Each row is a point. The ring and each string are closed loops that go straight from each point to the next, and from the last back to the first. Before rounding, they use only three directions, however many columns there are. How many times does the string pass through the ring? Passing back the other way cancels.

Ring:
[[.58,.44,.60],
[.28,.62,.27],
[.07,.58,.02],
[-.25,.19,-.27],
[-.23,-.14,-.17],
[.06,-.36,.17],
[.33,-.31,.41],
[.62,.00,.66]]
String:
[[-.15,-.49,-.43],
[-.30,-.43,.05],
[-.23,-.22,.33],
[.05,-.02,.21],
[.16,-.04,.01],
[-.03,-.43,-.41],
[-.35,-.43,-.16],
[-.37,-.24,.05],
[-.12,-.01,.17],
[.09,.01,-.09],
[-.08,-.07,-.40],
[-.42,-.15,-.65],
[-.55,-.04,-.14],
[-.20,.05,.10],
[-.02,.05,.04],
[.05,-.06,-.36],
[.12,.01,-.08],
[.05,.01,.07],
[.05,-.15,-.22]]
Times through: 3

Ring:
[[.51,.37,.60,.09,.53,.07,-.20,-.11],
[.33,.61,.34,.10,.35,-.02,-.25,-.18],
[.05,.60,.05,.09,.11,-.05,-.20,-.19],
[-.21,.29,-.05,.04,-.05,.03,-.08,-.13],
[-.28,-.09,.07,.00,-.05,.14,.04,-.05],
[-.06,-.42,.33,-.02,.16,.23,.13,.04],
[.28,-.40,.55,.00,.43,.23,.11,.05],
[.53,-.07,.69,.05,.59,.17,-.04,-.01]]
String:
[[.33,.20,.45,.06,.40,.09,-.11,-.09],
[.26,.30,.53,.06,.37,.10,-.19,-.10],
[.35,.39,.18,.09,.35,-.02,-.10,-.15],
[.44,.71,-.17,.14,.31,-.18,-.11,-.24],
[.00,.84,.04,.10,.06,-.09,-.31,-.24],
[-.24,.49,.25,.04,-.03,.07,-.27,-.15],
[-.20,.23,.29,.02,.02,.12,-.16,-.10],
[-.41,.11,.24,-.01,-.11,.17,-.13,-.07],
[-.67,-.18,.15,-.05,-.27,.24,-.02,-.02],
[-.33,-.36,-.07,-.02,-.09,.16,.19,.00],
[-.36,-.65,.33,-.07,-.01,.32,.18,.09],
[-.23,-.64,.73,-.07,.15,.40,.06,.12],
[.10,-.09,.47,.02,.27,.18,-.03,-.02],
[.34,-.06,.22,.05,.37,.08,.08,-.05],
[.70,-.21,.30,.07,.63,.07,.18,-.02],
[.71,-.10,.72,.06,.71,.15,.00,-.01],
[.72,.20,.21,.11,.60,-.04,.04,-.11]]
Times through: 1

Ring:
[[.56,.11,.28,.14,-.14,-.17,-.15,.30,-.13,.39,-.01,.07],
[.35,.32,-.04,.22,-.16,-.01,-.13,.25,-.23,.55,-.28,.14],
[-.13,.35,-.33,.24,-.06,.14,.02,-.03,-.24,.41,-.48,.19],
[-.36,.24,-.39,.21,.01,.17,.12,-.20,-.19,.23,-.46,.18],
[-.55,-.18,-.36,.08,.06,.09,.25,-.40,-.06,-.15,-.18,.10],
[-.37,-.49,-.22,-.02,.01,-.05,.23,-.33,.01,-.29,.13,.02],
[-.05,-.60,.03,-.06,-.05,-.18,.15,-.17,.05,-.28,.34,-.03],
[.27,-.48,.29,-.04,-.07,-.26,.04,.02,.04,-.13,.38,-.04],
[.52,-.18,.42,.04,-.10,-.26,-.08,.21,-.02,.13,.23,.00]]
String:
[[.41,.53,.60,.23,.08,-.12,-.12,.17,-.10,.41,-.30,.13],
[.20,.46,.36,.23,.07,-.05,-.05,.07,-.12,.36,-.35,.14],
[.00,.27,.25,.17,.10,-.03,.04,-.08,-.07,.17,-.27,.12],
[.07,.05,-.26,.15,-.15,.02,-.01,.06,-.19,.31,-.18,.12],
[-.01,.15,-.65,.21,-.25,.15,-.03,.11,-.31,.51,-.36,.17],
[-.16,.08,-.74,.20,-.23,.18,.02,.01,-.29,.42,-.36,.17],
[-.17,-.02,-.40,.14,-.11,.08,.07,-.08,-.17,.20,-.22,.12],
[-.22,.10,.15,.13,.14,-.02,.14,-.24,-.03,-.02,-.21,.10],
[-.68,.12,.04,.13,.30,.09,.30,-.55,.01,-.23,-.36,.13],
[-.81,-.19,-.23,.06,.22,.10,.36,-.62,.02,-.37,-.21,.10],
[-.45,-.13,.14,.05,.21,-.03,.25,-.43,.05,-.29,-.10,.07],
[-.21,-.19,.06,.05,.07,-.06,.16,-.24,.00,-.14,-.01,.06],
[-.03,-.56,-.41,-.01,-.22,-.07,.09,-.05,-.09,-.04,.22,.01],
[.08,-.94,-.48,-.12,-.32,-.16,.09,.00,-.05,-.17,.53,-.06],
[.16,-.54,-.20,-.02,-.22,-.15,.04,.04,-.06,-.01,.30,-.01],
[.08,-.20,.12,.05,-.03,-.13,.06,-.05,-.03,.00,.08,.04],
[.23,-.17,.73,.01,.14,-.29,.06,-.08,.11,-.18,.22,-.01],
[.21,-.01,.64,.07,.13,-.22,.04,-.05,.06,-.05,.07,.03],
[.09,.00,.26,.10,.04,-.11,.04,-.05,-.03,.06,-.04,.07],
[.15,-.12,-.08,.09,-.13,-.07,.00,.06,-.12,.18,.00,.07],
[.26,.24,.50,.15,.08,-.14,-.03,.05,-.04,.19,-.14,.09]]
Times through: 0
String:
[[.34,-.82,.44,-.15,-.08,-.39,.07,-.01,.15,-.37,.68,-.12],
[.34,-.85,-.07,-.12,-.28,-.28,.02,.11,.00,-.15,.60,-.08],
[.15,-.52,-.20,-.02,-.21,-.14,.04,.04,-.07,-.01,.28,.00],
[.01,-.17,-.03,.07,-.06,-.07,.06,-.06,-.07,.04,.01,.06],
[-.24,-.17,.37,.03,.20,-.13,.20,-.34,.09,-.29,.03,.04],
[-.58,-.47,.20,-.05,.26,-.10,.35,-.58,.16,-.59,.14,.00],
[-.61,-.57,-.33,-.04,.06,.00,.32,-.50,.04,-.43,.11,.02],
[-.62,-.65,-.72,-.03,-.09,.07,.30,-.42,-.06,-.31,.09,.04],
[-.82,-.45,-.37,-.01,.15,.07,.38,-.62,.03,-.46,-.04,.06],
[-.59,-.10,.23,.05,.31,-.02,.31,-.55,.10,-.40,-.13,.07],
[-.27,-.11,.15,.07,.14,-.06,.18,-.30,.02,-.17,-.07,.07],
[-.07,-.24,-.13,.06,-.07,-.05,.09,-.10,-.07,.00,.03,.06],
[-.05,-.50,-.28,-.01,-.15,-.09,.10,-.08,-.06,-.07,.20,.02],
[-.03,-.12,.10,.07,.02,-.09,.09,-.11,-.03,-.01,-.01,.06],
[-.06,-.18,.47,.02,.16,-.18,.14,-.23,.09,-.23,.10,.02],
[.11,-.48,.66,-.08,.13,-.33,.14,-.19,.18,-.40,.41,-.06]]
Times through: 1
